Each row is a point. Each copy is the shape, with its points in the same order, stretched, turned, moved and blurred by noise. Say if it was mirrored as well.
(in the rows, 128 means zero)

Shape (6 x 2)
[[111 110]
 [ 90 138]
 [154 105]
 [174 113]
 [166 100]
 [129 123]]
Copy 1 (6 x 2)
[[152 106]
 [129  86]
 [153 144]
 [142 159]
 [156 154]
 [139 122]]
Copy 1 is: only turned
Copy 2 (6 x 2)
[[111 101]
 [144  88]
 [ 96 163]
 [ 96 188]
 [ 90 174]
 [121 129]]
Copy 2 is: mirrored

Shape (6 x 3)
[[147 143 145]
 [101 151 149]
 [ 90 144 113]
 [101 158 139]
 [ 96  86 120]
 [148  99 124]]
Copy 1 (6 x 3)
[[151 123 125]
 [135 146 149]
 [ 93 152 139]
 [127 154 142]
 [ 92  96 151]
 [126  85 122]]
Copy 1 is: only turned
Copy 2 (6 x 3)
[[123 130 162]
 [148 178 152]
 [169 165 106]
 [162 173 149]
 [105 152  67]
 [ 91 106 106]]
Copy 2 is: only turned
Copy 3 (6 x 3)
[[129 160 120]
 [138 150 177]
 [102 111 178]
 [121 153 184]
 [135  68 136]
 [123 112  82]]
Copy 3 is: only turned

Shape (12 x 6)
[[158 165 109 156 164 104]
 [ 97 149 153 114  95 155]
 [153 112  84 142 129 133]
 [ 95 137  92 184 168 141]
 [108 125 146 189 165 148]
 [150 132 141 125 145  85]
 [150 137  96 109 110 121]
 [132 128 163 120 110 135]
 [157 143 119 138  94 129]
 [117 108 134 107 156 156]
 [113 120 158 142  94 113]
 [107 107 115 126 163  82]]
Copy 1 (12 x 6)
[[153 126 142 184 177 146]
 [ 89 121 169 104 138 122]
 [156 137 128 162 116 171]
 [111 135  89 193 129 135]
 [127 127 107 182 130  95]
 [179 115 124 133 165 136]
 [142 124 151 129 142 178]
 [131 117 161 113 140 120]
 [136 150 178 132 145 150]
 [136  84 119 140 114 131]
 [135 144 133 105 145 120]
 [172 111  57 139 143 154]]
Copy 1 is: only turned
Copy 2 (12 x 6)
[[ 88 167 164 144 145 164]
 [141  76  90 162  92 123]
 [161 159 137 124 149 176]
 [125 158 127 212 183 169]
 [130 123 163 200 177 125]
 [ 97 127 163  83 143 119]
 [149 147 117 101 109 173]
 [144  95 139 125 108 107]
 [139 107 152 128  98 161]
 [178 150  97 147 146 101]
 [125  66 148 112 135 131]
 [102 155 116  96 202 142]]
Copy 2 is: mirrored
